Rows are points. Two turns around zero, p and q, are shown by what they do to some points. Write where each new point lands after one turn and then the other. Backwards means that the second turn is done in reverse. Each puzzle has new turns, and all numbers are rounded.
(in the rows, 128 means zero)

Turn p:
[142 176] -> [161  90]
[92 73] -> [101 188]
[151 135] -> [121 105]
Turn q:
[ 90 120] -> [160 105]
[108  80] -> [177 146]
[191 154] -> [ 66 157]
[123 158] -> [109 104]
Where do these land?
p, then q backwards: [103 202] -> [63 85]
p, then q: [113  93] -> [119  91]
q, then p: [140  91] -> [146  93]
q, then p: [155 125] -> [155 129]

Turn p:
[184 141 172 158] -> [198 125 119  95]
[122 141 136 113] -> [132 121 145 140]
[ 87 124 166 161] -> [141 189 145 137]
[163 164  80 154] -> [112  98 133  63]
[130 124 154  97] -> [148 116 132 161]
[82 75 60 85] -> [ 37 120  95 173]
Turn q:
[118 106 116 120] -> [134 150 118 115]
[111 139  93  83] -> [136 176 164 130]
[113 103 182 131] -> [ 81 123  89 126]
[105 175  86 109] -> [154 156 171 167]
[178  87 181 147] -> [93 76 97 78]
[158 119 186 133] -> [ 81  87 115 110]
[113 168  52 173] -> [215 127 142 171]
Where do these land?
q, then p backwards: [152 110  46 104] -> [142 173 182 184]
q, then p: [198 125 111 126] -> [158 107  98 183]
p, then q: [109  87 155 155] -> [158 108 164 158]
q, then p: [ 96 135 155 125] -> [105 154 144 109]
p, then q: [ 88 185 160  80] -> [ 80  73  75 134]
q, then p: [125 126 140 178] -> [103 128  87 110]

Turn p:
[144 158 115 168  91 117  81 166] -> [114 186  93 103 118  87 142 103]
[ 94 164  74 133 183 170  89  82] -> [118 152 157 174  96 188 195  94]
[158 124  92 118 180 172 169 146] -> [139 166 178 155 125 175  87 145]
[ 83 183 157 129 126 178 186 117] -> [119 131 125 140 217 182 153 142]
[142  74 176 117 103 119  98 160] -> [115 107  85 111  98  90 102 177]
[ 76  80  87 134 127 162 119 108] -> [ 94 103 107 186 103 161 117  98]
[164 116 135  94 109  97 143  86] -> [186  86 132 104 120 123 117 123]
[159  71 159 167 117  77 107 144] -> [133 114 115 135 102  38 103 147]
[132 182 156  91 116  58 160 142] -> [136 105 163  44 173 107 138 123]
Turn q:
[ 92 149 164 159 142 158 143 222] -> [128 165  63 167 127  54 153  99]
[159 131  85 169 140 123  55  87] -> [ 97 124 129 136 121 165  87 215]
[ 89 108 149 177 161 119 156 189] -> [107 110  76 183 109  85 147  92]
[ 98 135 153 160 168 122 180 148] -> [105 114  73 143 120 122 147  74]
[135 111 108 101  80 192 158  90] -> [147 105 158  76 193 122 162 143]
[207 123 181  82 143 132  93 158] -> [195 159 133 134 141 116  41 115]
[154 152 114 131 105  79 139 105] -> [ 96 148 167 131 129 169 115 114]
[148 113 159  99  93 107  81  91] -> [137 127 183  92 106 120  79 143]
[ 64 116  94  54  79 113 172 107] -> [154 114 196  94 109 138 218 101]
[153 159 128 126 155 126  93  88] -> [126 143 113 101 117 168  91 156]
[109 111  72 152 142 137 137 123] -> [114  98 117 153 136 149 168 158]
Where do these land?
p, then q: [137  99 108 127 126 106 175 133] -> [131 114 128 122  98 119  82 155]
p, then q: [173 100 162  94 122 152 122 163] -> [164 178 148 166 130 103 132 155]
p, then q: [ 31 127  97 143 107 101  90 110] -> [ 90  48 141  92 112 143 189 121]
q, then p: [ 79 134 107 172 157  50 104 139] -> [ 95 129  51 152 177 118 119  80]
q, then p: [156 157 160  58 125 158 125  90] -> [175 135 138  77  91 173 140 164]
q, then p backwards: [170  93 166 114 162 180 133 103] -> [150 111 149 101  65 111 180 114]
q, then p: [137 126 173 148 138 146 178 160] -> [150 103 167 154 104 122 154  86]
q, then p: [205 147 130 160  76 141 138 122] -> [ 86 135 171 135 111 132 198 166]
p, then q: [ 63 169  50 137 138 118  88 131] -> [ 88 100 125  34 127 136 176 111]
